Each wall is flat, endless, passes through zero and stands at right angles to its row. A trip goes straight from one point to another. Which walls does it cross, in order?

Walls:
(1): [-27  50   9]
(2): [ 25 -33 -33]
(3): [  -1  -67 -120]
(4): [ -1  66 -15]
(5): [32 47 22]
(6): [ 56  36 -78]
(7): [-12   0  24]
Trips:
[  5 -42 -40] to [  6  10 -16] -> 4, 5, 1
[ 48 -12 -14] to [ 73 -25  33] -> 3
[  0 -44 -10] to [-15  19 -61] -> 6, 4, 1
[ 12 -51  22] to [ -6 -45  53] -> 3, 2
[-65  15 -24] to [ 25 -29  -2] -> 7, 4, 2, 1, 6
[103  13  43] to [-60  93   8] -> 2, 7, 1, 6
[ 25 -19  30] to [96  0 64] -> 6

Walls:
(1): [ -7   9 -60  43  37  34  32  32]
(2): [-11 -15  51  17   5 -50 -61  -2]
(3): [-40 -17  16  16 -28 -12 -43 -57]
(4): [ 11  43  24  54 -55 -39   8  66]
(5): [-32 -25  95  15   9 -57  29 -26]
(6): [-104    8  -48  -28  -18  -22  110  -52]
(7): [ 24 -41   3 -24  23 -11 -34 -20]
(8): [ 13  -2  27 -49 -10  45  39  13]
(9): [ 52  -2  14 -21 -21  60  41  20]
(10): [ 28  11 -46  25 -38  62  35 -69]
Trips:
[ 77 -38 -59 -21 -38  13  31  13] to [ 39 -25  23  17 -31  -3  36  25] -> 4, 7, 5, 1
[ -9 -78 -12  14  65   1  10  38] to [-36  49  30 -37 -13 -90 -68 -14] -> 3, 1, 4

Walls:
(1): [-37 -23 -12  -8 -55  27  47 -48   9   4   2 -34 -14  35]
(2): [-16  57  14  12  23 -31 -23 -69 -13 -17 -29 -37 -42  19]
(3): [ 17  15  40  25  65  29  29 -77 -57  71 -51   2 -39 -82]
(4): [ 38   9 -14  13  12  18  55  -2   9  75 -15  -2 -28  -1]
(5): [ -3 -12 -30   5 -71 -50  28   4  16 -40 102   2  83  19]
(6): [-41  51   6  21  11 -31 -39 -51  75 -29 -92  36  -8 -23]
(7): [-79  13   5   4  90  38 -65   9  67  55 -11 -28  -1 -52]
(8): [-23 -54  42   7 -34  -4 -32 -15  25  36 -13  31  18 -30]
Trips:
[ 15  29  31 -16  47   5  -7  18   0  35  -6  37  50  19] to [-46 -42 -51 -18 -15  10  29   9  40 -35   3  76 -28   9] -> 3, 5, 4, 1, 7
[ 36  -3 -25 -63   8 -17  12 -41 -31  64  99 -29  13 -21] to [-14  -9  59   0  12  13 -93 -80 -68 -26 -38  12   5  -7] -> 2, 8, 4, 1, 7, 5, 6
[ -3 -12  17  19 -30 -52 121  -8  62   6  26   4 -28  14] to [ 67  25  95  44 -57 -19 -53  47 -78   8  18  40  -2  32] -> 8, 1, 4
[ -4 -72 -43   9 -12 -16 -22 -37 -31  32  23  31  12 -45] to [ 13 -25 -24 -18  30   3  49  12   5  33  -3  33   0  53] -> 4, 8, 3, 5
